Every row gives one point. The window is the flat piece filled in between its corners: a triangle in 3 columns, a solid with four corners in 4, and so on. A path goes straight from each point to the next, and from the last back to the first. After which points does the path pass through the window?
(in the rows, 128 means zero)

Window (3 x 3)
[[190 130 151]
 [110 134 133]
 [109 136  86]]
Path:
(1): [108 172 122]
(2): [108 175  73]
(3): [ 93 113 126]
(4): [204  94 130]
(5): [161 154 155]
(6): [ 75 172  91]
(7): [121  95  89]
(8): [141 100  99]
(9): [153 159 153]
(10): [119 147  98]
(11): [107 123 105]
(12): [148 119 126]
(13): [163 146 124]
(14): [120 147 103]
(15): [83 95 51]
(16): [116 104  72]
Through the window after points: 4, 8, 10, 12, 14, 16

Window (6 x 6)
[[115 131 149 153 146  72]
 [ 63 144 188 149 161 145]
 [159 143 105  96  99 142]
 [ 80 204  57  71 133 135]
 [108  85 157 113 133 103]
 [167 129 115  84 150 148]]
Path:
(1): [ 99 105 104 147 153 153]
(2): [ 88 161 194 126 133  76]
(3): [126 168  97  75 115 123]
(4): [105 152  79 135 137 176]
(5): [ 89 125 151 154 142 132]
(6): [ 85 149 178 131 159 116]
(7): [157 157 134  80 136 120]
(8): [131 133  94 130 136 155]
(9): [ 64 110  89 118 154 140]
(10): [124 219 159 114 137  77]
(11): [ 95 182 123  92 125  93]
(12): [117 134  66 127 164 152]
(13): [143 102  90 122 134 153]
(14): [135 177 151 104 103  90]
(15): [115 198 174 108 141 121]
(16): [108 120 101 129 141 142]
Through the window after points: 3, 5, 11, 13

Window (8 x 8)
[[174 163 117 132 129 126 135 160]
 [107  53 170 183 172 112 117 134]
 [155 138 158 148 117 130 106  94]
 [170 131 167 125 141  84  79 119]
 [ 34  97  93 117 142 118 117 177]
 [166 143 130  71 110 154 149 165]
 [ 48 103 172 156 161  64 127 128]
 [162 155 169 126 155 154 103 148]]
Path:
(1): [117 109 100  93 180 155 125 116]
(2): [179 164 178 135  76 103 130 169]
(3): [143 138 205 116 115 121  89 188]
(4): [135 149 101 102 131 130 152 113]
(5): [110 104 143 126 164 107 119 120]
(6): [102 150 177 143 128 112 119 207]
(7): [ 83 113 151 162  74 108 106 153]
(8): [135 108 136 114 164 112 128 133]
Through the window after points: 1

Window (11 x 11)
[[143 116 144 129 129 149 142 108 139 177 164]
 [135 170 132 148 123 155  58 148  92 206 126]
 [108 182 117 140 175 131 142 122 176 171 135]
 [131 115 174 238 154 145  91 193 140 138 166]
 [ 77 100 196 145 123 126 122  80 139  70  88]
 [127 102 141 193 157 111 117 111 150 105  69]
 [ 88  75 106 120 112 148 113 122 115 191 167]
 [114 146 179  81 144  79 128 131 168  99 151]
 [ 99 131 160 134 118 147 130 184 115 126  43]
 [105  76 136 155 194 168 143 124 109 107  91]
 [127  97 125 178 101 164 108 136  73 104 190]]
Path:
(1): [ 88 140 165 144 143 109 177 145  87 160 124]
(2): [114 118 151 139 126 157 100 160 140 113  66]
(3): [108 110 167 172 155 232  95 136 163 134 117]
(4): [120 104 145 164 162  84 137 149 106 115 129]
(5): [119 126 153 177 146  96 130 132 112 125  78]
(6): [116 104 141 161 137 152 112 135 145 114  95]
(7): [115 113 149 128 123 160 107 132 138 120 145]
(8): [107  99 166 186 129  81 126 126  77 123 113]
Through the window after points: 1, 3, 5

Window (14 x 14)
[[135  94 107 171 101 138  65 128 104 157  88 174  92 146]
 [ 93  98 104  39 112 162 116 170 165 136 175 124 134 113]
 [152  51 128 127 110 100 122 159 105 102 164 166 152 113]
 [122  97 173 164 127 162 121 142 121 112 150 132 105 185]
 [160 113 150  90 156 129 144 140 169 130 226 150 173 122]
 [141 176 136 137  58 154 109 195 127 142 106 146 158 160]
 [175  87  68 169 112  94 132 159 133  74 114 152  72 130]
 [144 174 110 123 129  79 107 117 157  53  59 163 188 153]
 [182 109 158 132 124 114 133 174 108 131 109 185  91 170]
 [158 115 155 110 122 128 126  97 126 144 135  72 128 175]
 [152 142 142 100  87 177 182 167 133 131 107 124 149  96]
 [180  36 135 134  66  85 169 173 174 176 112 192  89 106]
 [ 54 190  94 102 154  81 103 162 132  77 152 142 106 120]
 [157  93 107 130 147 113 196 183 135 117 149 154 172 140]]
Path:
(1): [130 124 114 124  96 124 143 155 133 103 131 162 116 150]
(2): [116 139 123  60  33 107 144 128 128 134 140 177 131 153]
(3): [147 122 140 162 196 132 122 179 147 107 129 125 142 116]
(4): [115 110 149 125 150 159  73 192 129  96 130 122 131 102]
(5): [174 121  98 116  87  91 204 111 151 150 141 179 117 194]
(6): [132 135 134 146 107 107 158 128  90 107 163 205 136 155]
(7): [168  49 111 108 132 129 121 189 163 131 115  95 151 109]
(8): [165 125 124 133 126 117 135 178 149 123  74 127 128  98]
(9): [143 119 127 111  95 149 160 149 128 113 141 146 141 132]
(10): [136 118 117 119 113 130 146 146 132 136 158 161 122 135]
(11): [171  57 172 103 127 133 109 204 155 120 127  80 136 115]
(12): [139 102 124 129 134 111  96 179 128 137 105 120 147 114]
Through the window after points: 6, 8

Window (14 x 14)
[[104 173  96 145 126  98 126 140 151 130 133 101 158  83]
 [149 131 121 122 115  62  79 118 173 116  98 101 130 135]
 [133 148  85 108 129  91  70 176 111 154  93 132 108 119]
 [ 98 158 205 198 171  86 139 132 166 134 110 160 164 114]
 [130 117 128 220 205  64 146 183 188 142 146 150 140 155]
 [172 110  85 100 134 167  99 150 141 152 104 131 164 129]
 [125 149 123 116 155 126 126 161 184 138  69  91 124 149]
 [125 193 117 196 139  92 162 112 130 105 108 148 135 136]
 [127 148 181 172 185  77 162 153 145 106 166 128 119 138]
 [134 115 122 177 155 125  68 136 149 108  84  60 102 126]
 [ 36 115  46  85 147 185 174  83 121 158 132 194 170 147]
 [130 120 151 153  75  86 111 179 135  98  68  87 148 123]
 [ 80 143  86 130 119 165 146  87 123 201 135 119 148 169]
 [ 80 104 112 145 103 181 207  70 154 178 100 150 111 100]]
Path:
(1): [113 121 100 128 137 119 142 117 130 157 103 116 142 128]
(2): [ 89 150 124 162  95 154 126 125 170 139  94 144 133 124]
(3): [115 133 119 161 142 139 115 136 178 110 133 156 118 134]
(4): [116 122 129 159 147  95 167 128 147 161 109 118 138 127]
(5): [110 121 114 143 178  96 157 116 129 177  81  69 137 145]
(6): [120 159 136 171 123 124 119 158 167 106 186 195 135 138]
(7): [138 176 138 156 137 159  76 139 155 133 127 113 115 145]
(8): [ 84  67  86 153 150  71 167 106 128 139  80  88 144 124]
Through the window after points: 3, 5, 7

Window (14 x 14)
[[113 144 169  79 163 119 135 211 137 119 127 121 158 133]
 [168 114 149  51  83 197 169 158 139 155 108 107 173 174]
 [167 101  82  89 110 123 124 121 198 119 126 169 162  98]
 [117  59 173 135 104 176 129 122 118 149 126 167 151 140]
 [109  97  75 127 157 206 108 149 103 158 164 113 147 139]
 [123 158 115 219 167 171 111 125 163 101  76 117 120 114]
 [114 125 113 147  90 146  77 125  91 183 150 197 212 163]
 [174 170 145 190 121 118 193 127  86  69 137 192 138 102]
 [139 132 129 117 124 150  94 119 133 137 220 162 138 111]
 [135 101 143 137 197 174 106 121 150 163  70 171 121 187]
 [ 99 145  82 104 193 107 110  87 167  82 100  74 135  84]
 [126  89 124 192 144  88 129 106 193 153 169 124 106 113]
 [149  81 155 121 144  96  95 135 143 157 105 111 108 102]
 [107 180 118 153 106 114 129 157 146 127  94 209 105 155]]
Path:
(1): [137 111 100 132 141 152 108 148 133 112 137 126 139 143]
(2): [121 109 134 107 139 171 132 115 133 195 136 152 151 111]
(3): [116 167 128 127 160 140 119 109 120 201 135 150 175  92]
(4): [151  64 111 139 104 147 101 150 168  67 115 147 119 170]
(5): [161 118 117 147  98 121 115 103 153  62 133 158 152 151]
(6): [113 126 143 133 145 123 123 148 151 173 108 155 125 115]
(7): [101 168 122 122 180 150 127 141 190 169 120 185 154  89]
(8): [153  95 124 139  92 130 135 123  89  73 136 100 131 172]
(9): [173 113 128 135 114 102 147 111 121  68 140 165 131 177]
(10): [107 137 130 139 147 182 125 155 162 192 110 132 158  73]
(11): [ 64 151 116 108 145 119 185 118 189 178 107 181 133  97]
(12): [153 121 135 140 113 144 101 147 123 114 116 145 131 156]
Through the window after points: 1, 3, 9, 11

Window (14 x 14)
[[129 165  80 174 131 140  84 164 112  78 109 133 136 108]
 [ 93  73 150 158 159 107  98 111 102 127 169  86 140 133]
 [159  90 166  79  65 120 158 145 160 109  80 128 194 139]
 [136 150  54 146 183 117 183 144  79 159 133 105 108  82]
 [201 136 152  74 118 136 136 164 126  67  83 100 172 176]
 [134 108 164 100 105 167 162 165 179 125  84 110 180 213]
 [117  73 181 168 184 147  98 133 113 125 149 177 150 134]
 [178 177  71 180 125  88 135 182  82 171 130 127  93 120]
 [184 146  94 190 148 149 160 100 110 136 133  85 152 116]
 [160 167 123 139 146 136 107 162 107 157 111  79 113  65]
 [107  56 134 108 160 141  82  78 130 185 144 165 143 174]
 [133 144 195 106  95 142 141 114 138  72  80 130 138 169]
 [169 155  82 160 168  99 137 148 170 131 141 128 100 119]
 [117  25 140 162 174 128 103 103 124 153  93 133 113 153]]
Path:
(1): [152 130 104 142 141 136 116 145 116 120 141 121 108 126]
(2): [142 151 133 137 142 103 149 146 118 163 100 113 174 123]
(3): [142 130 206 179 142 107  94 150 121 155  47 125 183 108]
(4): [144 105  95 114 143 139 152 128 118 108 161 115 124 143]
(5): [154  92  89 164 111 150 120 137 105 155 117 116  76 140]
(6): [148 174 169 100 189 104 143 143 157 100 111 142 203 123]
(7): [122 203 144 140 163 122 137  88 118 107  82 102 184 136]
(8): [158  71 147 105 114 154 131 163 148 104 112 122 138 167]
(9): [158  96 121 152 109 163  90 172 107 153 146 177  66 127]
(10): [125 123 129 123 166 100 135 119 136 115  99  94 173 140]
(11): [129 164 111 124 170  80 103 123 167 128 110 119 145 142]
(12): [175  93 124 169 133 166 155 162 117 134 137 128 103 116]
(13): [134  97 129 137 137 141 113 112 108 123 146 127 124 123]
(14): [127 155 138 135 183  91  98 178 147 219  78  70 160 136]
(15): [115 161 131 103 176  80 153  93 137 118  55 141 156 152]
(16): [190  69 144 142 100 172 112 180 122 111 155  99 143 140]
Through the window after points: 3, 11, 13, 15

Window (14 x 14)
[[180 157  57 118 156 142  74 112 113  98 182 146 102 185]
 [ 87 167 139 157  83 204 127 110  95 161 166 156 107 117]
 [113 173 142 154 209 180  91 189  67 100 156 104 202 107]
 [157 117 153 156 135 164 150  71 174 144 104 148 103  57]
 [128 116 138 143 129 192 130 105  79 161  99 123 162  71]
 [195 125 129 178 104 159 160 178 103 193 132 114 164 138]
 [ 62 134 139 110 150 114  94 154 103 141 150 121 129 151]
 [157 104  97  91 119 137 151 152 133  90 131 152  43 104]
 [ 83 153 116 145 105 114 134  87 131 110  78  99 111 138]
 [111 121 131  98 139 178 190 143  79 127 178  88  47 184]
 [163 137 130 130 111 189  89 133 142 143  88  90 135  89]
 [122 125 137  84 155 139 167 146 134 106  82 154  70 163]
 [148 101 186 108 126  99 146 111 141  74 126 133 152 150]
 [ 99 141  58 128 156 174 182 136 163 110 157 126 177 199]]
Path:
(1): [139  86 138 170 122 183 117  92 161 102  87 170  91 114]
(2): [133  96 158 160 170 211  89 183 115  98 107 143 151 148]
(3): [ 98 207  93  98 158 106 168 121  89 136 177  91 145 114]
(4): [138 153 154 108 127 158 143 104 112 134 152 119 181 113]
(5): [122  97  96 144 161 145 125 162 137 116  86 122  79 144]
(6): [126  99  79 159 163 196 109 121 130 111 104 125 129 148]
(7): [171 187 187 100  85 120 175 143  86 159 173 125 116  87]
(8): [163 158 117 104 141 151 145 146 104 139 125 120 137 110]
(9): [129  94 129 192  94 197  76 122 159 136 115  95 118 155]
(10): [121 101 162 187 133 179 104 151  81 139 123 136 160 146]
(11): [153 150 112 130 138 152 156 153 122 140 139 113 148 132]
(12): [149 173 119  83 135 149 150 104 120 148 147 147 116  93]
(13): [134 117 128 158 131 161 120 147 135 112 114 104 124 152]
(14): [110  69 166 155 128 169  80 140 133 128  90 122 145 152]
(15): [125 168 115 108 147 149 152 112 119 107 146 141  99 119]
(16): [141 182  98  63 133 116 178 145  94 162 179  92 103 153]
Through the window after points: 2, 8, 10

Window (14 x 14)
[[ 89 156 141  72  63 111 145  78  88 116 165  94 133 158]
 [236  96  83 163 157 166 112  92 120 153 135 143 147  95]
 [ 98 143 146  92 142 193  94 113 173 193 100 169 147  99]
 [114 148 169 143 106 117  70 103 191 203 129 199 102  51]
 [131 149 163 141  96 104 120  77 169 115  77 145 134 140]
 [106 135 107  67 188 140 125 120 102 134  83 147 100 140]
 [148 197 191 118 216 155 191 199 146 194 112 113 124 131]
 [157 157 144  99  97  93 107 145 140 149  93 136 162 158]
 [ 79 167 135  86  85 126 136  91 123 101 174 174 128 177]
 [113  99 173 115 153  99 134 131 112 117 111 149 144 132]
 [139 176 137 153 100  83  90  96 144  94 119 122 183 121]
 [127 110 112 189 123 158 116 143 143 124  94 142 109  92]
 [141 153 152  90 101 142 104 108  98 105  83 161 139 112]
 [173 105  71 116 151 151 170 127 123 119  88 143 149  77]]
Path:
(1): [149 117 133 101 136 139  88 132 202 107 165 143 145  97]
(2): [136 121 137 112 138 168 101 124 165  93  87 150 134 109]
(3): [159 149 126 124 136 114 140 123 114 167 101 153 145 113]
(4): [ 86 164 128 126 156 132 154 106 121 230  93 179 145 113]
(5): [171 123 140 117 109 120 103 122 143  76 144 103 131 132]
(6): [129 145 159 112 121 143  95 132 158 126 138 131 105 136]
(7): [104 156 120 124 139 110 166  91 112 175  87 186 150  93]
(8): [146 146 135 159 126 144 116  85 103 215  80 179 117  91]
Through the window after points: 6, 8

Window (14 x 14)
[[112 112 170 117 134 173 100 143 127 149 135  93 121 119]
 [158 124 167 176 154 200 110 177  79 101 158 136 120 184]
 [138 167 205 128  94 148 156 119 107 146 173 121 122  98]
 [132 165 159 100 154  76 165 202 115 129 179 103 167  87]
 [122 143 109  54  88 132 158  73 144  76 113 102 113 136]
 [178 126 111 170 182  74 174  26 182 156 152 115 117  36]
 [115  53 121 146  92 157 151 123 179 203 117 163  90 225]
 [119 116 140 136 161 160 167 111 178 141 118 169 123 147]
 [100 148 168 155 161 157 166 172  99 143 174  96  75 139]
 [140 168 185 168 144 149 121  79 103 180 125 126 111 167]
 [159 120 156 110 183 151 190 145  55 161 156 154  99 140]
 [ 75 133 137  93  85  84 105  84 128 117 143 145 125  76]
 [135  95 171 140 127  93 176  93 136 111  96 126 131 123]
 [ 59 135 112  90  96 151 176 112  81 126 164  87 153 106]]
Path:
(1): [127 164 134 144 134 138 151 154 104 132 138 112 124  68]
(2): [133 124 163 119 152 100 159  91 135 128 157 113 132 113]
(3): [120 114 158 100 173 132 184 105 102 137 162 127 104 132]
(4): [169 156 134 157  99 154 123 162 113 156 101 161 136 135]
(5): [129 127 126 179 122 120 162 150 117 121 101  92  82 106]
(6): [132 150 159 101 146 137 147 107 128 149 183 127 138 115]
(7): [129  96 163 150 132 135 154  75 139 122 159 148 121 163]
(8): [128 135 127 129 146 161 148 135 134 170 101 129 101 115]
(9): [122 142 125 121 110 128 146 116 124 119 122 121 119 109]
(10): [121 128 200  86 177  94 187 121 127 178 199 119 136 127]
(11): [120 122 188 111 149 105 132  83 156 142 188 130  90 180]
(12): [127 121 136 131 134 157 155 122 104 142 123 132 118 114]
(13): [159 125 158 147 126 152 172 149 126 209  88 207 111  98]
(14): [104 107 143 112 136 112 148  86 124  89 184  63 120 173]
(15): [125  60 190  96 179  85 103 141 110 158 226 127  68 140]
(16): [140 159 140 160 127 181 182 124 127 140 103 124 138 145]
Through the window after points: 3, 13

Window (14 x 14)
[[177 142 121 139  97 118 125 153 146 123  84 160 177 171]
 [120 146 165 109 144 168 167 144  97 128 136 160 130 103]
 [120 130 144 196 132  51 115 173 119 140 103 109 137 126]
 [141 110 132 128 146  64 133 151 151 119 140 149 172 150]
 [110 119 155 115 123  92  59 178 119 152 166 164   7 130]
 [119 167 115 140 134 148 154  91 116 139 122  99 119 170]
 [179 123 112  53  77 146 140  53  91 244 148 123 138 121]
 [129 153 137 119 125 164 144 124 149 144 138  88 162 102]
 [ 82  74 124 156 105 105 133 155 145 182 114 159 124 138]
 [ 82 150 191 121 162 147 148 104 137 105  95 120 126 108]
 [130  92 103 127 105 106 114  72 114 135 150 165 104 106]
 [124  72 111  90 143 132 118 133 111 120 116 137 130 120]
 [ 92  97 186 189  78 128 126 157 107 134 128 125 138 183]
 [112 163 158 137 158 135  75  81  75 167 157 166 183 111]]
Path:
(1): [182  90 189 164 151 176 158 132 148 153 134 128 170 123]
(2): [ 69 148 113 121 105  61  90 141  95 137 118 159 112 126]
(3): [ 62 132  91 124  88 120 150 104 100  53 140  84 166 120]
(4): [168 118 166 125 143 136 109 125 135 205 138 176  93 115]
(5): [136 104 182 158 170 136 113 152 115 167 111 136  97 121]
(6): [101 131 126 118  93 122 130 131 126 134 136 129 150 147]
(7): [110 178 133 138  96 117 145 105 111 121 133 109 145 126]
(8): [161  76 167 111 181 163 105 152 129 159 111 164 125 145]
Through the window after points: 3

Window (14 x 14)
[[112  91 106 180  55 186  99 164 153 168 136 183 114 149]
 [116  99 128 177 122 179  85 178 114 159 161  97 110 159]
 [170 137 132 113 146  53 149 153 179  88 122 140  90 128]
 [109 112 112 184 107 195 168 154 157 149 194 142 147 154]
 [154 121  92 184 169 102 147 138 176  41  89 146 117 104]
 [137 150 131 120 124  57  78 118  89 182 111 135 182  74]
 [168 166  93  74 177 103  96 125  80 167  98 157 141 113]
 [102 198  88  99 127  75 103 165  94 124 108 146 128  57]
 [197 118 114 122 132 127 140 133 172  73 128 123  98  59]
 [ 85  55 123 157  78 165 128 140  98 112 171 168 118 143]
 [ 87 108 155 156 117 191 153 140 129 175 105 122 109 135]
 [167 162 100  75  80  80  99 147  79 126  80 113 187 123]
 [147 155  73 103  92  82  91  73 125 123 117 104 122 130]
 [109 152 177 190  97 198 108 140  99 144 158 169 119 150]]
Path:
(1): [ 86 135 102 102 139 133  80 150 133 114  89 142 134 108]
(2): [ 76 120 151 123  64 197  64 150 147 117 121 147 144 128]
(3): [144 130 110 140 127 109 155 133 109 139 123 139 125 118]
(4): [169 140  65 141  93 137 158 165  92 132 142 160 103 110]
(5): [ 81 143 227 139 160 148  41  94 130 154 116 136 170 143]
(6): [ 93 115 142 137 133 157 116 120 148 149 103 139 131 140]
(7): [134 132 117 147 101 143 142 141 112 143 125 119 108 117]
(8): [165 138  75 224  95 129 144  85 118 132 132 130  99 141]
(9): [102 146 148  41 109 119  70 149 122 126 127 133 154 118]
(10): [130 132 157  94  99 156  99 157 124 108 141 162 136 121]
(11): [144 129  86 173 111 100 139 133 133 139 122 114 134 111]
(12): [163 131 124 147 114 106 136 131 103 136 130 139 118 106]
Through the window after points: 4, 6, 8

Window (14 x 14)
[[107 106 115  75 129 134 122 144  91 113 114 117 120  85]
 [125  86 114 101 112 149 107 122 140 161 129  92 127 135]
 [ 71 132 124 146 184 140 175  99 185 137 116 143 136  93]
 [106 157 157 138 147 128 144 132 179 132 155 127 126  50]
 [ 65 120 109 165  92 127 126 221 121  90 106 131  73 103]
 [118  75 170 127 139 101 161 133 113 101 195 161  97 124]
 [ 96  77 142 167  94 143 105 168 121 128  73 146 157 117]
 [153 138 149 143 153 168 152 153 133 147 146 164 135 144]
 [ 94 105 150 176 150 155  74 166 146 117 114 186 115 131]
 [164 157 105 130  78 140 130 108 154 135 125 161  70  65]
 [151 106  96 169 134 157 124 153 126 134 133 133 103  76]
 [109 115 123 153 124  77 119 150  75 114 171 145 114 145]
 [140  92 127 117 163 110 105 249 175  23  12  77 137 104]
 [110  97 105 156 103 199 108 102 106 103 153 109 165 154]]
Path:
(1): [115 115  74 131 119 104 141 193 112 132 135 179 166 109]
(2): [ 97 109 156 128 125 147 111 136 113  97 115  93  69 102]
(3): [124 109 147 159 132 158 113 147  96 129 112 115 100 132]
(4): [112 109 117 119 124 141 138 138 142 111 146 154 147 108]
(5): [135  90  92 142 133 161 133 162 148 121 145 138 138 129]
(6): [ 73 148 180 154 105 134 115 133  95 100 100 124 109 103]
(7): [126 114 155 156 127 156 136 147  84 122 140 107  93 131]
(8): [125 109 105 124 119 130 112 159 141 116 124 153 129  94]
(9): [130 116 118 126 110 143 131 150 173 124 160 142 164 102]
(10): [ 99 112 124 150 143 153 107 150  87 110  72 109  89 111]
(11): [ 94 105 190 154 140 153 133 108 145 123 121  97  69  86]
(12): [122 131  73 138 126 145 126 161 132 113 146 163 185 134]
Through the window after points: 1, 3, 5, 11

Window (14 x 14)
[[117 166 111 179  89 154 174 124 145  91 136 175  35 141]
 [ 89 152  86 168 129 127 195 164 138 114 124 130 101 173]
 [198 139 210 138 125 131 142 105 118  93  77  80 111 106]
 [121 180 199 109 157 177 136 130 136  90  85 129 108 116]
 [129 111 155 110  91 126 130 140 139 121 182 145 217  93]
 [116 138 121 154 136 180 197 106 162 146 138 129  68 123]
 [156 116 198  76 128 105 121 128 198  99  89  76 104 114]
 [165  94  83 108 119 152 104 167 130 106 110 139 172 125]
 [189  84 136  95 114 100  87 123 121 152 169 162 200 176]
 [140  71 101  97 121  69 116 114  99 144 127 177 169 120]
 [165 150  75 124 131  82 114 125 147 151 138 166 179 118]
 [118 161 191 113  93 176 123 192 138 150  88  82  97 102]
 [155 114 222 158 113 154 101 118 165 118  50 119 140 122]
 [122 135 178 148 145 144  89 123 142 103 117  76  95 109]]
Path:
(1): [ 97 149 110 145  65 146 115  66  94 131 158 126 132 144]
(2): [156 130 110 103  73 135 124  93 147 154 105 133 164 157]
(3): [131 114 181 152 181 120 130 203 115  97 171 142 101 121]
(4): [148  86 163 178 142  96 139 167 108 107 112 162 108 105]
(5): [132 161 122  88  99 160 120 101 181 134 130  72 146 139]
(6): [128 143 152 119  98 126 133 123 144 118 101 121 129 149]
(7): [172 111 148 161 164 129 129 183 134 101 120 129 122  83]
(8): [164 123 147 124 150 132 150 151 168 130 116 144 125 121]
Through the window after points: 2, 8

Window (14 x 14)
[[135 102 133  78 152  97  77 215 102 137 137 139 137 115]
 [139 118 114 182 167 103 124 150 106 162 144 215 149 166]
 [114 210 127 110 131 121  98  98 109 132 114 146 126  71]
 [104 192 153  79 158 178 161 119 149 128 135 131 135 137]
 [161 116 161 198 153 206 159 149 165  59 156 156 119 136]
 [212 192 111 129  63 141  84 155  45 121 124 122  68 119]
 [167 166  97  87 142  86 182 162 168 126 117  82 131 111]
 [105  98  87  98 136 162 178  99 160 172 101  94 136 115]
 [ 64  82  95 204 119 148 122 155  88 115 147 116 139 145]
 [154 187 189 109 105 147 127 181 148  77 138 153 188 108]
 [131 138 133 121 111 126 147  43 162 164 149  94 107 146]
 [145 129  63 169 160 110  98 116 106 147  93 141 137 188]
 [131 127  95 145 179 162 131 119  93 153 148 105 178 142]
 [109 101 109 113 121 139 189 102 104  86 112  78 135 120]]
Path:
(1): [133 102 100 133 133 133 116 143 130 116 152 153 156 130]
(2): [150 170 149 148 138 144 164 127 123 127 108  85 121 131]
(3): [155 153 169 126 124 107 140 193 119 121  74  96 138 113]
(4): [105 103  49 140 149 141 116  98 114 131 188 150 136 136]
(5): [127 133  73  79 151 137  60 113 137  90 174 166 126 143]
(6): [153 126 146 161 143 109 170 190 109 160  85  99 142 128]
(7): [ 89 115 183 117 178  92 212 117 159 173  93  80 112 102]
(8): [143 152  57 141 119 181  81 127 108 104 153 168 172 152]
(9): [ 83 118  70 119 123 134 131  90 137 114 142 187 146 177]
(10): [158 146 167 165 181 149 149 162 122 139 128  91 145  94]
(11): [144 150 158 146 167 162 105 115 129 141 108 124 129 104]
(12): [ 92 122  52 126  81 101 172 125  86 112 172 170 142 181]
(13): [134 151 100 120 134 147 148 119 137 123 148 123 128 121]
(14): [141 136 150 130 145 119 153 135 134 121 100 105 135 138]
(15): [153 144 193 156 160 141 158  46  95 136  75 111  81 160]
(16): [114 112  79 114 115 132 150 158 125 103 151 116 158 114]
Through the window after points: 5, 13, 15

Window (14 x 14)
[[118 148 203 106 169 136 153 210 160 173 149  95 129 151]
 [ 87 148 136 104 147 103  95 133  86  59 139 145 126  32]
 [124 182  57 104 144 129 144 131 169  84 166 158 127 101]
 [141 131 161 115 126 128 155  96 142 162 154  76 161 131]
 [ 90 167 132 131 122  92 128 128 147 116 199  88 119 114]
 [102 155  50  94 200  70 181 185 101 193 169 113 107 137]
 [138 128 116 130 130 139  71  73  86  40 123 141 103 162]
 [160 122 146  79  87 132 169 118 165  75 172 133  64  75]
 [119 168 117 128 125  69  97 138 117  89 105 157 103  96]
 [ 86 148 140  95 123 113 149 178 137  67  96 111 104 115]
 [ 74  70  91 133 148 142  58  94 178 153 187 123 180 106]
 [108 196 160  91 103 154 166 164  88 196 121 123 101 148]
 [101 128 118 164 136 129 163 186 153  79 144 152 124 101]
 [ 90 143 142 121 155 148 126 101 144 123 124 126  85  62]]
Path:
(1): [128 154  98 103 132 113 128 155 109 121 148 114  88 103]
(2): [100 154 153 116 151 103 151 122 128  95 127 151 127 121]
(3): [ 37 138 133 107 112 119 188 114 151 134 154 181 152 113]
(4): [128 164 102 113 150 127 115 134 139  93 150 122 106  88]
(5): [148 153 120 155 136 145 115 175 117 123 147  85  98  61]
(6): [ 89 165 148  51 106 107 178 115 131 138 133 169 108 165]
(7): [ 98 141 145 103 139 112 121 107  94 100 148 149 136 145]
(8): [138 135 107 131 133 136  94 107 115  72 128 118  99 124]
(9): [142 156  84 126 159 143 115 160 108 102 149  89 117  84]
(10): [ 91 149 189  84 105  84 177 127 144 106 133 167  93 115]
(11): [ 85  70 181  77 145  87 178 114 147  97 162 146 154 144]
(12): [131 183 113 129 120 132 115 143 126 117 124  99 104  97]
Through the window after points: 3, 5, 7, 11
